Each row of a before or after table is a point. The points were changed in one or more steps. Then noise was added and the rows were shuffled. The steps act on how far a point lies along the listed directions, d1 being the first. What was done? A step turns or swaps two directions, mirrors them in a line or flattens them onto one, adds a multiple of one to another, or multiplies one. Angles are multiples of 10 degrees, from the lower direction toward the higher: turns from -170 to 170, lines from 10 to 170 but not 90. Use the fewest steps. Two steps may share a direction if one is a turn and the other turns, adds or multiplies; they go together, in the order done. Otherwise the lowest direction goes first.

Directions:
(1): 0.9  7.1  1.4
(2): 3.3  0.9  -6.5
(3): 6.4  -1.5  3.1
Before, 8 rows:
6.6  0.3  0.7
-0.7  2.0  -2.8
-1.2  0.0  -1.5
1.4  0.7  0.9
2.2  3.3  3.7
1.2  -6.3  -8.3
-5.8  -4.1  -5.6
-0.6  -0.1  2.3
After (8 x 3):
-1.6  -0.4  -4.9
-1.4  1.0  -2.5
2.0  -1.3  0.7
-7.7  8.3  -6.1
4.1  9.1  -9.9
2.4  -5.1  3.7
-1.4  -0.8  3.0
10.2  -2.5  0.4
Steps: multiply d1 by -1; multiply d2 by 1.6; multiply d3 by 1.6

Directions:
(1): -4.8  1.1  0.9  -2.1  -7.3  -0.3  4.1  -6.5
(2): -6.1  -1.9  0.3  1.6  7.5  2.3  -1.5  -5.9
Before (13 x 8):
0.9  -0.4  0.0  -1.2  -0.4  1.4  2.5  0.1
3.3  -5.3  -2.5  3.6  9.8  1.3  -5.0  1.0
3.1  -1.2  0.3  0.0  3.3  0.3  -1.6  4.5
-0.2  -2.1  0.2  1.5  -1.2  0.0  2.5  -1.0
-5.0  1.2  1.1  1.2  5.8  1.4  -2.4  -4.7
0.7  -1.0  1.4  -0.5  -3.1  1.1  3.5  1.5
-3.3  -2.6  -0.1  1.2  3.2  1.8  0.0  0.7
6.0  4.0  0.2  -0.6  -6.2  -3.0  2.3  6.5
1.5  -0.7  0.3  -0.2  -5.6  1.7  1.7  2.3
14.6  1.4  -0.8  -0.7  3.1  -2.9  -6.1  16.8
17.3  0.9  -0.2  1.2  -0.6  -1.6  -2.0  18.5
-0.4  -3.7  1.6  0.6  3.1  -0.6  -1.0  0.1
-0.3  1.2  -2.1  -0.9  -3.1  -1.5  0.1  2.0
After, 13 rows:
-0.3  -1.9  -0.1  1.8  0.8  0.8  1.4  -0.8
-1.4  -0.4  -2.8  0.6  2.9  -0.3  -2.5  2.3
3.4  0.9  0.6  -1.3  -3.0  -0.8  0.6  4.9
-0.4  -2.2  1.9  -1.2  -3.4  -1.4  1.4  -0.5
5.0  -0.9  -1.9  -2.0  -11.2  -2.8  2.6  0.2
-4.4  3.1  1.7  -2.0  -5.4  -0.5  2.2  -5.3
5.1  1.1  -0.6  2.5  7.3  -0.7  -2.7  7.4
-2.2  -0.9  0.0  0.0  -3.6  -0.4  2.9  0.5
14.7  2.2  -0.8  -1.9  -2.6  -3.8  -4.1  16.6
0.2  -0.7  0.4  -0.7  1.9  1.6  1.7  0.3
17.4  0.7  0.0  1.3  0.2  -0.9  -3.1  18.6
0.4  -1.9  1.0  1.2  3.2  2.2  1.1  2.2
0.4  -2.4  0.1  2.0  3.5  3.7  -1.6  2.7
Steps: swap d1 and d2

Directions:
(1): -1.2  -5.1  -7.6  -0.6  -7.9  -0.1  2.5  -3.2  -0.3  5.0  3.1  -3.9
(2): 2.8  -3.0  4.6  1.8  4.4  -3.2  -5.8  -4.0  -3.6  7.0  0.8  -5.6
Before (8 x 12):
-2.8  -8.7  -12.8  0.4  -15.0  -1.7  7.4  -5.4  1.6  7.1  9.0  -4.1
4.0  4.3  7.5  4.1  6.4  -3.0  -7.0  0.2  -0.1  3.4  -2.7  -1.5
0.7  1.5  0.4  -0.8  0.1  0.9  -0.1  -0.9  -0.3  -0.7  -1.1  -3.3
-1.5  0.7  4.0  0.6  2.5  2.9  -1.1  2.8  3.4  -4.2  -3.2  3.1
-0.6  -1.4  -12.1  -0.6  -8.8  0.2  4.9  -0.5  5.2  -0.3  2.2  1.4
1.8  0.7  4.5  2.5  3.7  -0.2  -1.6  0.1  -0.1  -0.1  -1.4  0.7
0.5  1.4  2.9  0.6  4.0  -1.7  -2.8  -3.6  -0.4  2.3  -1.3  0.1
-0.9  -5.4  -8.5  -2.6  -8.3  3.6  6.0  -3.1  1.6  3.1  3.4  -3.7
After (8 x 12):
-1.6  4.8  -6.8  -0.1  -7.6  2.2  5.0  4.2  5.4  -3.0  -1.2  3.9
0.0  1.5  -1.0  -0.8  -0.7  1.3  1.3  -1.0  0.2  -1.8  -0.9  -2.5
-2.3  -4.7  -3.2  -0.1  -4.7  2.4  0.1  -1.7  3.0  2.5  0.5  -1.5
5.6  -0.4  5.3  3.4  8.2  -5.9  -7.9  -3.3  -0.5  5.5  0.0  -3.0
4.4  0.6  9.9  0.6  11.2  0.1  -4.7  -1.8  -1.4  1.7  -1.8  -2.8
4.9  3.9  17.0  5.1  16.3  -5.4  -8.6  -0.6  -2.0  0.5  -0.8  0.5
-1.8  2.4  -2.9  -1.3  -1.7  0.4  3.1  -0.6  2.1  -2.2  -0.9  3.9
-0.6  -0.7  -2.6  1.0  -4.3  1.6  3.4  0.5  2.4  -0.9  0.2  1.4
Steps: turn d1 and d2 by 150 degrees
